Each row of a before or after table is a point. The points were changed in one or more steps. Then noise was added and the rows were shuffled. The steps act on how far a point lies along the listed directions, d1 being the first. What was done? A step turns or swaps two directions, mirrors them in a line or flattens them onto one, adds a multiple of one to another, or multiplies one. Angles are multiples of 10 degrees, from the lower direction toward the higher: turns from -170 to 170, lines from 10 to 170 but not 90. Use the fewest steps. Two steps may share a direction if one is a turn and the other turns, adds or multiplies; they go together, in the order done. Otherwise the lowest direction goes first.

Directions:
(1): -69 233 15
(2): 166 38 174
(3): 164 59 -170
Before (13 x 3):
35 -7 -23
-97 -49 -6
-11 6 -10
99 54 -100
6 -49 -13
-11 16 -30
-42 -7 31
-14 27 1
-28 -100 -9
-27 8 14
-46 -38 61
-25 -41 30
-39 -6 12
After:
-24 -1 19
-45 -11 32
-29 -25 32
-18 3 -25
-53 -55 0
-10 -20 -13
-9 5 -2
-114 -46 18
-9 1 -7
-47 -25 58
105 45 -101
36 6 -28
-43 -11 10
Steps: multiply d1 by 0.4; add 0.3 times d2 to d3

Directions:
(1): -105 96 -49 -276 -140 0
(2): 149 165 139 35 -115 -188
(3): -85 215 -173 167 -58 61
(4): 95 -154 -67 60 -271 68
(5): 25 -77 -225 -18 43 -243
(6): 262 78 -109 -96 85 125
Before, 9 rows:
46 -25 -43 -37 85 42
-7 -50 22 48 51 -66
73 65 -48 -11 -47 -4
114 -25 22 24 23 -14
-15 27 -29 21 -23 3
27 79 -27 10 -28 49
28 -2 -34 95 -10 -35
61 20 7 -73 26 -56
18 -25 -16 -42 -11 60
After:
0 40 50 -14 -105 16
-36 30 -20 -7 -45 94
-68 -13 60 -33 33 -10
-13 -54 31 46 -11 12
-4 35 62 82 -17 45
7 -4 15 -32 40 -7
-51 -15 58 -67 9 56
53 35 48 -70 -3 -27
73 70 -28 -5 -35 -14
Steps: turn d1 and d2 by -100 degrees; mirror d3 and d4 in the line at 120 degrees; turn d5 and d6 by 120 degrees

Directions:
(1): 76 -255 157 127 219 109 26 28 -71
(2): 341 57 20 -4 -11 -140 57 -162 -94
(3): 96 23 150 -101 96 -135 -108 144 275
Before, 9 rows:
-78 -36 -24 46 0 38 31 -27 -110
-44 74 -33 -29 -61 -32 -3 34 38
-50 73 -65 -15 -56 -7 0 -35 -22
-92 -16 -9 8 -33 13 18 -6 10
108 -26 46 27 40 -50 13 -23 -2
0 15 23 -28 8 -4 -26 28 60
33 14 15 11 6 1 17 -28 -11
-92 -43 54 18 38 35 -55 53 72
-33 67 -58 -45 -82 -24 6 -71 -24
After:
-34 -36 -17 53 6 25 36 -44 -126
86 -59 91 40 74 -14 -20 -19 12
5 65 -51 -45 -74 -35 15 -83 -36
41 12 35 -28 13 -17 -17 11 43
39 -30 19 24 -9 -24 42 -64 -32
79 60 -9 -13 -36 -63 18 -21 -1
28 66 -46 -4 -40 -34 15 -67 -49
-41 21 3 2 -8 25 2 9 12
-105 -1 -2 -1 2 12 -26 65 68
Steps: mirror d1 and d2 in the line at 160 degrees

Directions:
(1): 115 66 148 -38 2 -239 91 -83 -334 -99 -43 -15
(2): -320 142 -25 -159 166 -21 -29 -163 -50 122 -118 44
(3): 163 9 -249 166 213 -15 72 -62 -26 103 -174 -157
Before:
10 -17 20 3 -21 -13 -18 22 0 -5 17 -24
33 -34 -38 30 -15 40 -18 5 50 20 -2 -33
44 -21 -25 19 10 -2 1 29 0 -8 -2 14
111 39 90 15 -8 -157 52 -23 -231 -82 -38 -5
-55 -7 -13 -49 3 38 -7 25 39 23 4 26
-3 13 -52 14 91 -14 4 -60 -11 48 -55 -39
27 -5 -34 2 -29 10 -4 2 48 -13 49 -9
47 43 58 8 9 -71 18 15 -98 -33 16 -5
-28 3 52 -54 -22 -41 -12 3 -46 -11 -21 7
-55 54 -85 -9 41 -2 3 -68 -9 50 -54 -21
-12 -20 2 -16 -51 28 -37 19 51 20 27 6
After, 11 rows:
30 0 -2 -3 20 -49 5 -11 -57 2 -62 -36
21 -20 -1 19 -7 -14 -12 17 3 -2 4 -41
19 -18 1 -1 -20 4 -14 34 18 -18 15 36
-105 57 13 -72 -34 -17 -16 -51 -29 3 -3 39
157 2 108 45 -57 -135 40 25 -186 -109 -1 2
-80 14 86 -70 -23 -18 -28 -35 -12 -4 30 31
-35 3 -48 -33 42 25 8 13 23 38 -40 1
82 26 50 25 4 -52 18 27 -79 -37 20 -16
-20 -34 -1 -7 -41 41 -37 10 66 7 22 -1
25 0 -46 -5 -24 25 -7 -6 58 -5 41 -19
5 -11 -53 13 3 27 -25 -8 49 50 -16 -22
Steps: turn d1 and d2 by -20 degrees; multiply d3 by -1

Directions:
(1): -163 -123 227 172 28 -236 87 -16 37 53 -98 200 31 -23 95 -156 -244 -143
(2): -134 71 90 -44 215 75 187 228 51 9 167 -90 -145 135 -4 234 -223 34
Before, 12 rows:
-28 31 62 -2 61 14 49 62 16 15 33 17 -18 -7 14 71 -82 -19
38 -21 -53 -22 -51 4 -42 -72 -11 -20 -25 37 10 -22 -12 -52 85 4
-79 6 75 13 95 -19 84 59 17 20 39 -43 -41 14 39 91 -105 -7
19 27 -36 7 -35 21 -33 -44 -17 9 -22 -12 18 -3 -19 -14 45 36
71 -6 -68 -63 -22 48 -34 -27 -27 9 28 -54 -9 -13 -10 10 86 18
53 0 -57 8 -71 3 -39 -23 -13 -21 -10 10 23 -37 -20 3 60 -12
-78 -6 45 14 69 -9 76 25 45 18 8 19 -49 24 12 6 -113 -5
74 14 -65 -29 -68 1 -56 -59 -34 -15 -20 3 37 -41 8 -16 79 27
75 19 -75 -41 -49 57 -34 -50 7 -27 8 -40 43 -27 -30 -3 106 28
-87 -10 96 26 67 -56 47 41 23 3 2 41 -4 38 26 14 -130 -39
92 3 -63 -48 -43 29 -63 -3 -16 -10 22 -25 3 -1 -51 17 80 31
56 2 -76 9 -19 47 -39 -12 -34 -28 -39 -58 10 -40 -18 -1 96 34
After (12 x 18):
-16 36 -39 -49 58 76 45 34 28 -1 45 -50 -60 37 -29 57 -23 48
12 -33 22 37 -59 -85 -19 -67 -22 7 -56 75 51 -51 45 -74 -13 -26
-23 -70 33 46 -43 -86 -9 -82 2 -1 -64 110 22 -33 23 -109 -6 -48
-13 3 6 40 -29 -22 -14 -48 -9 18 -40 22 24 -5 1 -45 -3 13
45 -27 -35 -38 -18 13 -23 -33 -22 17 14 -22 -2 -19 3 -16 50 -6
-35 31 16 -35 58 28 12 48 7 -19 34 -26 -14 48 -3 66 -48 16
20 -30 -27 51 -13 -10 -15 -14 -23 -15 -62 -10 19 -48 5 -38 37 2
62 -17 -21 -14 -40 -15 -41 -5 -7 -4 3 10 6 -11 -30 -11 37 5
33 75 -19 -68 49 105 17 69 3 -6 72 -59 -29 1 -21 132 9 30
9 74 -48 -77 81 107 36 65 -2 -9 93 -154 -62 28 -12 176 29 72
30 -13 -14 10 -42 -6 -9 -53 16 -16 -17 16 53 -31 -3 -46 39 -17
11 -32 5 56 -62 -58 -13 -27 0 -7 -39 62 28 -45 4 -39 -8 -49
Steps: add -1.5 times d2 to d1

Directions:
(1): -285 52 -66 220 -61 79 -1 -28 111 -36 147 -4 10 62 183 -99 92 -194 -230 28 -186 210 71 -37 -46 173 -144 113 -174 77 220 259
(2): 29 241 103 -129 160 -174 85 -92 -282 70 16 129 144 -123 7 267 -37 -131 -297 11 89 154 133 18 120 -50 -280 -4 31 46 -106 -2
(3): -104 -150 140 -56 27 163 -20 -20 60 -40 48 112 -280 -19 -45 105 239 -280 -181 85 24 -117 -127 265 -135 -143 -10 -105 -206 24 -116 -232
(4): 225 -27 -60 -131 -19 52 -94 155 164 243 76 -199 -98 260 111 278 203 44 14 -9 169 8 -83 -147 172 86 -134 92 -148 165 -69 89
Before, 14 rows:
11 -4 -9 12 -15 -11 -2 -4 38 -4 10 7 -2 13 -10 -16 4 15 3 16 4 -25 30 24 -9 0 20 -29 6 -6 -40 6
41 60 54 -61 14 -74 45 -4 -128 -4 14 57 63 -78 -4 85 -55 31 -57 11 79 19 22 15 21 -41 -54 -11 85 -19 -81 -49
13 -15 -5 7 2 16 8 26 57 -10 14 -29 8 16 42 20 38 24 26 21 -28 5 -25 -32 12 -6 -7 3 -13 0 -6 4
76 -45 6 -67 -7 -46 1 -1 14 -10 -18 12 -14 -29 -68 -4 -2 94 100 -19 40 -86 -22 9 11 -23 60 -39 82 -14 -75 -67
-62 -35 62 -28 11 75 -17 -1 18 -32 51 49 -119 33 21 66 136 -156 -94 41 13 -27 -70 106 -69 -37 -34 -31 -98 28 -57 -86
15 -36 1 19 -17 -31 5 -8 1 -13 -18 -10 1 -3 -6 -63 14 -8 38 -7 -23 -13 -4 -21 -7 35 22 3 32 -9 18 29
-78 -64 16 24 -21 53 -2 -13 19 -13 53 1 -29 -15 8 -31 58 -73 -45 28 -24 -11 -19 60 -48 -33 5 -31 -75 12 22 -15
155 -70 35 -145 48 19 -21 64 49 86 -33 -53 -117 68 -71 123 33 51 90 1 109 -124 -101 27 50 -70 55 -61 -17 35 -126 -117
-44 10 -13 26 -12 21 2 27 21 8 6 -20 -19 36 24 -37 17 -10 26 -34 -25 3 23 -46 -18 35 -2 37 -27 20 29 66
23 -29 17 -33 -30 33 5 -3 9 -54 -28 -4 -40 -32 -86 -31 -4 -16 28 3 4 -80 -30 40 -33 -53 31 -12 -5 -21 -17 -73
195 -27 50 -152 29 1 -37 34 -15 32 -61 -41 -55 46 -106 68 -11 94 121 -17 109 -103 -41 -13 28 -79 50 -46 93 -25 -128 -111
50 8 -14 -46 30 46 -34 39 47 50 34 -17 -65 68 36 123 77 -64 -16 15 29 -9 -22 31 49 16 -34 3 -93 45 -27 -21
4 -42 34 17 -30 15 -8 -24 18 -46 3 20 -43 -23 -41 -4 -20 6 9 5 10 -41 -13 5 -38 -41 67 -7 11 -7 -30 -70
43 -46 -1 -15 22 -1 -4 2 -2 -23 -25 -2 4 -14 -51 -29 -23 35 74 -8 35 -42 11 -16 8 -18 76 -11 42 -59 -37 -43
After, 14 rows:
-92 -37 20 32 -13 30 11 -38 -20 -32 41 28 3 -46 3 -54 16 -75 -53 25 -36 5 10 54 -45 -35 3 -35 -50 -2 34 -9
-14 -37 14 3 -44 37 12 -17 4 -97 -37 17 -25 -69 -104 -104 -46 -4 50 3 -30 -87 -21 57 -67 -56 78 -18 19 -54 6 -75
51 -18 -12 -23 7 18 -13 48 78 36 24 -54 -6 53 65 63 77 25 20 13 -1 7 -49 -57 41 5 -29 17 -32 23 -15 17
0 -40 7 32 -17 -32 11 -20 -10 -35 -23 6 6 -27 -15 -91 -5 -16 32 -3 -38 -17 -4 -2 -22 24 32 -4 34 -17 16 8
9 41 47 -36 6 -63 48 -18 -131 -44 3 71 57 -102 -19 22 -71 27 -32 11 45 4 22 34 -16 -53 -12 -25 100 -47 -63 -63
286 -132 -31 -196 2 81 -93 181 206 221 11 -204 -198 254 -12 223 141 119 173 -7 194 -146 -172 -75 133 7 38 1 -105 116 -140 -50
265 -99 5 -161 -14 65 -85 103 105 87 -41 -141 -122 161 -72 85 64 136 202 -22 141 -141 -98 -67 50 -42 86 -15 39 13 -120 -80
11 -73 -3 7 11 13 -6 -9 8 -55 -36 13 4 -35 -63 -86 -39 36 101 -14 5 -62 8 1 -25 -16 121 -21 52 -83 -22 -58
67 -83 -5 -44 -26 -19 -5 10 54 -31 -17 -7 -40 -21 -71 -60 -1 107 146 -23 22 -111 -40 17 -17 -18 109 -51 84 -28 -55 -69
-27 30 -7 8 -2 20 -1 31 12 36 13 -28 -24 53 28 4 35 -21 10 -29 -5 15 19 -51 -2 41 -26 43 -35 40 18 69
-24 -7 39 -38 12 52 -21 13 19 2 52 17 -85 60 36 94 129 -112 -86 33 29 -6 -58 49 -31 -7 -60 -5 -83 40 -57 -44
167 6 -48 -116 23 61 -81 115 128 180 69 -127 -98 200 98 268 173 -25 1 10 121 2 -59 -60 152 72 -109 54 -159 134 -54 36
-28 -45 28 43 -38 8 11 -47 8 -90 -9 38 -32 -52 -70 -67 -57 17 25 -4 -31 -41 -1 20 -69 -54 102 -12 44 -45 -7 -77
5 -8 -7 19 -14 -12 1 2 35 -12 10 7 -1 14 -12 -24 3 17 4 15 3 -26 32 28 -15 -1 20 -30 12 -12 -37 5
Steps: add 0.5 times d1 to d2; multiply d3 by 0.7; multiply d4 by 3
